Each point is reached from the start by the listed moves, each made once or not at all, plus a little noise. Say if it took an odd or an even number of moves. Then give how often each move was made.
In the rows, zero is written as 128.

Moves:
(1): [ 54 142  74]
(2): [103 162 110]
Start: [142 121 139]
Points:
[ 69 136  83] -> odd (1, 0)
[ 44 167  68] -> even (1, 1)
[117 156 120] -> odd (0, 1)

Moves:
(1): [127 113 127 139 120  90 153  99 123]
(2): [138 115 116 117 129 112 134 131 155]
(3): [123  96 144 142 128 143 150 112 134]
(4): [125 133 139 117 127 147 142 127 153]
(5): [139 136 139 136 128 119 122 159 172]
(6): [142 147 138 146 150  97 142 135 108]
(7): [126 145 146 126 165 112 111 144 147]
(8): [111 107 145 138  99 120 140 174 116]
(9): [104 145 145 159 176 152 160 119 140]
Start: [149 151 119 120 135 123 157 132 118]
Points:
[160 103 171 161 122  57 241 172 183] -> odd (1, 1, 1, 1, 1, 1, 0, 1, 0)
[156 175 149 128 172 101 135 178 178] -> even (0, 0, 0, 0, 1, 0, 1, 0, 0)
[136 136 190 179 176 116 249 195 197] -> odd (0, 1, 1, 1, 1, 1, 0, 1, 1)
[132 145 133 140 176 111 234  99 176] -> even (1, 1, 0, 1, 0, 0, 0, 0, 1)
[106 128 209 181 182 111 238 171 208] -> odd (1, 0, 1, 1, 1, 0, 1, 1, 1)

Moves:
(1): [132 124 146 141 137 135 129 135 105 121  88 137 124 130 112 131 134 140
 116 127 128]
(2): [138 117  96 121 127 125 122 113 105 121 135 147 115 106 147 128 135 107
 138 131 135]
(3): [120 136 146 112 124 116 129 109 130 140 116 134 129 130 115 109 127 140
 105 117 108]
(4): [111 117 119 134 132 122 145 131 122 147 125 115 151 131 121 124 118 162
 133 137 143]
(5): [139 134 114 117 123 128 143 116 147 127 156 123 130 143 123 143  95 102
 136 109 146]
(6): [118 130 119 117 114 125 120 121 139 129 119 126 112 132 133 123 136 146
 126 117 137]
(7): [130 108 120 139 151 147 137 136 134  92 120 125 125 125 123 126 130 125
 123 140 126]
(8): [126 142 135 141 128 133 132 132 131 128 131 134 122 129 130 135 135 135
 126 107 132]
(9): [124 120 115 149 124 136 127 116 121 121 150 129 143 117 138 139 122 125
 127 127 146]
(10): [140 138 129 138 130 122 110 123 145 134 131 141 130 135 128 134 109 112
 134 135 127]
(11): [120 134 110 121 118 129 123 118 124 128 143 105 127 133 139 103 137 151
 142 107 124]
(12): [127 115  98 114 125 125 152 131 120 101 127 107 123 129 145 119 167 132
 147 129 126]
(13): [113 140 122 140 120 141 128 132 109 134 129 147 143 117 131 143 129 135
 130 137 131]
(14): [110 113 141 141 114 106 130 141 128 116 120 144 116 117 128 118 125 132
 133 136 123]
(15): [138 132  97 113 110 118 125 131 146 116 129 133 108 131 110 108 149 127
 131 112 113]
(16): [119 138 122 135 118 131 118 113 125 144 138 136 112 131 120 144 129 132
 148 128 138]
(17): [132 121 141  97 135 127 131 130 154 109 111 114 128 113 121 126 138 126
 122 125 107]
(18): [129 113 126 119 119 145 117 139 122 120 121 184 127 133 145 123 140 114
 133 121 133]
Start: [132 128 130 131 131 130 137 130 159 142 121 111 114 125 137 124 128 143
 131 134 119]
Points:
[ 98 129 122 136 109 143 155 127 202  97 121 136  78 107 123 159 120 152
 151 107 134] -> even (0, 0, 0, 0, 1, 1, 1, 1, 0, 0, 0, 0, 1, 1, 0, 1, 1, 0)
[ 46 127  84 122  71 101 159 102 132 157 115 100 101 121 145  83 173 249
 169 116 125] -> even (0, 0, 1, 1, 0, 1, 0, 0, 0, 0, 1, 1, 1, 1, 0, 1, 0, 0)
[102 107  94 136 140 152 157 131 161 102  57 107 109 118 120 141 166 201
 157 157 128] -> odd (1, 0, 0, 1, 0, 1, 1, 0, 0, 1, 0, 1, 1, 0, 0, 1, 1, 0)
[144 135  68  75  79 124 129  96 183 127 134 195  60 133 144  97 148 119
 130  51 128] -> odd (0, 1, 1, 0, 1, 1, 0, 1, 0, 0, 0, 0, 0, 0, 1, 0, 0, 1)
[ 97 138 111 106 117 117 155 104 169 155  99 106 133 116 121 127 150 186
 152 146 101] -> odd (0, 0, 1, 1, 0, 0, 0, 0, 0, 1, 0, 1, 1, 0, 0, 1, 1, 0)
